Every row gives one point. The points of each table are mixes of a few directions, plus a little noise. Count the directions of each table, and those that both share. Where both have some left over, give the other angles between the two spaces (their principal angles), to ten degrees, smallest first.
In the rows, 128 means zero.

First:
[[160 102]
 [ 70 175]
 [148 112]
 [134 123]]
Second:
[[128 179]
 [128  94]
 [129  58]
 [127 148]
 [129 159]]
Directions: first 1, second 1, shared 0; angles 50

First (7 x 6):
[[138 124 111 120 127 147]
 [ 92  46 125 111 129  94]
 [177 195 169 148 124 199]
 [128 117 140 127 100 105]
 [148 177  92 129 143 154]
 [114 156 121 140 172 133]
 [100  81 135 120 102  65]]
Second:
[[156  93 181 119 131  66]
 [100 162  74 137 124 191]
 [132 122 137 126 129 117]
 [112 149  97 133 126 162]
 [110 150  95 134 125 166]
 [167  79 202 115 133  42]
 [118 141 109 131 126 151]]
Directions: first 4, second 1, shared 0; angles 40

First:
[[145 121 106 124  71 133 101 100 159 126 155]
 [ 91 134 161 110 217 130 177 169  93 130  86]
 [171 122  92 152  29 124  71  81 164 122 174]
 [118 131 138 128 154 127 141 142 115 130 115]
 [134 120 109 109  83 136 114 105 161 127 152]
 [156 129 111 154  76 123  93 105 139 126 151]
 [112 142 166 156 214 115 157 170  66 131  83]
 [ 94 124 143  88 178 139 167 149 128 130 106]]
Second (8 x 11):
[[161 196 106 230  14  73  94  81  85  84 173]
 [115 100 137  87 174 150 142 147 145 146 110]
 [143 160 118 175  75 103 112 106 108 107 149]
 [103  76 145  50 215 170 154 164 161 162  93]
 [121 112 133 105 154 140 136 139 138 138 118]
 [123 118 131 113 144 136 133 135 134 134 121]
 [135 143 123 151 102 116 120 117 118 118 138]
 [123 118 131 113 145 136 133 135 134 135 121]]
Directions: first 2, second 1, shared 0; angles 30

First (9 x 18):
[[127 201 165 149 166 148 150  82 112  59 122 125 245 174 144 113 154 101]
 [ 90  86 114 109 150 167 165 129 121 132 126 121 127 101 141 152  67 140]
 [106 162 150 136 170 165 164  90 111  77 119 123 218 147 147 130 114 114]
 [125 156 143 136 144 138 139 109 120 101 125 128 174 145 133 121 134 117]
 [166  97 102 123  68  68  71 179 149 196 137 137   7 109  99 120 160 143]
 [145 165 143 140 128 113 117 119 129 110 126 131 154 150 124 114 164 113]
 [139  87 105 119  96 102 101 164 140 179 133 133  42 103 113 133 128 143]
 [159 141 127 135 102  91  93 140 135 145 131 133  98 139 113 113 169 123]
 [ 94  63 105 104 133 157 154 144 129 154 129 120  88  89 135 152  67 151]]
Second, 11 rows:
[[193 157 134 189  60 125  73 173 148 137 177 165  89 172 147 171 239 161]
 [153 105 107 100  97  92 127 141 123 177 111 152 117 105 126 143  61  81]
 [136 111 114 104 117 106 134 131 123 157 112 139 126 109 124 133  74  96]
 [133 123 123 121 122 120 128 131 127 139 124 133 126 122 127 131 112 117]
 [121 151 145 161 139 155 118 126 136  92 150 117 129 154 133 124 200 170]
 [ 93 108 122  89 164 125 161 103 115 129  97 109 150  99 116 105  54 103]
 [ 69 102 123  74 189 131 178  88 110 120  84  94 163  89 111  90  29  99]
 [167 159 141 185  90 141  87 156 145 115 171 146 104 170 143 153 238 171]
 [ 66 115 132  92 194 145 172  87 114 100  97  89 163 103 114  88  69 122]
 [136 127 126 129 119 123 124 133 129 135 129 134 124 128 129 133 128 125]
 [141 150 140 166 117 145 106 139 138 107 155 131 118 157 137 137 204 164]]
Directions: first 2, second 2, shared 0; angles 40, 60

First (11 x 32):
[[164 155 125 130 123 151 101 194  89 127 109 156 112 100 113 115 158 104
  121  92 172 124 104 118 141 122 129 122 121  86 164 124]
 [ 85 114 137  97 173  82 127  47 149 141 139  70 151 199 153 165  80 146
  108 119  75  92 151 134 156 106 126 168 106 187  71 102]
 [ 95  96 159 133 128  97 150 100 163 108 152  87 154 189 135 153 101 153
  147 167  62 122 122 141 116 134 151 142 124 148  83 147]
 [ 85 152 142 121  85 146 140  88 149 181 140  92 127 182 139 173  89 140
  165 220  90 185 205 105  57 173 145  94 136 166 128 162]
 [159 155  99 136  99 177 114 177  91 145 101 168 103  57 126  93 174 104
  130 116 195 160 138 108 113 136 109 108 145  93 187 129]
 [116  59 112 138 157  91 158  81 151  78 129 119 159 102 157  87 151 155
  108  92 113  95  89 166 173  95 105 177 139 145  89 104]
 [145 105 108 110 164 110  99 145 120  85 105  85 155 154 112 135 134 153
  100  88 104  97 103 123 150 108 131 195 126 132 104  96]
 [ 92 197 198 113 119 120 115 115 127 205 163 111 104 228 125 205  58  92
  150 174  99 129 173 111 110 146 169  69  80 141 120 159]
 [178 140  96 139 130 146 137 154 141 112 132 205 101  55  80 110 115 138
  127 127 166 150 119 133 115 148 107  84 155 115 155 123]
 [156  98 116 156 113 144 143 172 121  84 120 167 129  55 131  76 188 124
  130 104 160 130  81 144 142 120 118 134 146  86 149 131]
 [134 135 121 134 116 145 127 137 105 141 118 155 115  88 145  98 160 103
  123 108 170 132 127 129 140 118 114 121 128 110 154 125]]
Second:
[[ 92  91 121 132 111 126 146  90 135 127 118  87 154 133 174 110 158 144
  135 147 108 139 143 132 118 126 121 164 141 149 116 134]
 [ 51  96 137 160  40 173 176  73 114 179 112 104 145  93 245  66 219 107
  166 188 152 184 178 128  88 136 113 124 149 132 161 178]
 [147 145 125 118 149 123 113 139 126 127 132 142 119 133 101 144 104 127
  117 111 131 116 122 124 138 126 129 122 122 126 126 115]
 [150 131 139 121 148 109 119 155 155  98 148 119 132 175  68 175  75 154
  136 150  82 124 115 125 111 147 154 122 127 130 103 129]
 [ 94 187 119 118  86 171 124  85 101 225 112 142  96 113 172 132 128  93
  136 156 175 174 214  99  97 146 103  82 128 151 173 138]
 [115 187 124  92 140 135  89 111  91 194 109 109 110 162 141 161 103 103
  107 107 149 119 178  99 135 118 119 127 102 151 142 107]
 [118  70 180 156 119 107 137 180 127  63 139  80 166 166 143 112 183 129
  145 124  84  94  53 150 146 110 175 175 116  82  97 157]
 [225 155 113 139 177 117 117 200 133  81 150 248  82  48  31 118  93 117
  101  62 184  94  54 147 172 120 118  71 125  77 146 104]
 [144 108 120 126 153 109 125 133 143  92 133 123 137 137 103 135 113 150
  119 116 106 111 103 137 140 124 131 147 131 131 107 113]
 [146 108 102 121 158 108 132 113 153  95 131 130 137 120 101 132 104 159
  115 117 111 121 117 136 134 128 115 146 142 147 106 106]]
Directions: first 6, second 5, shared 5
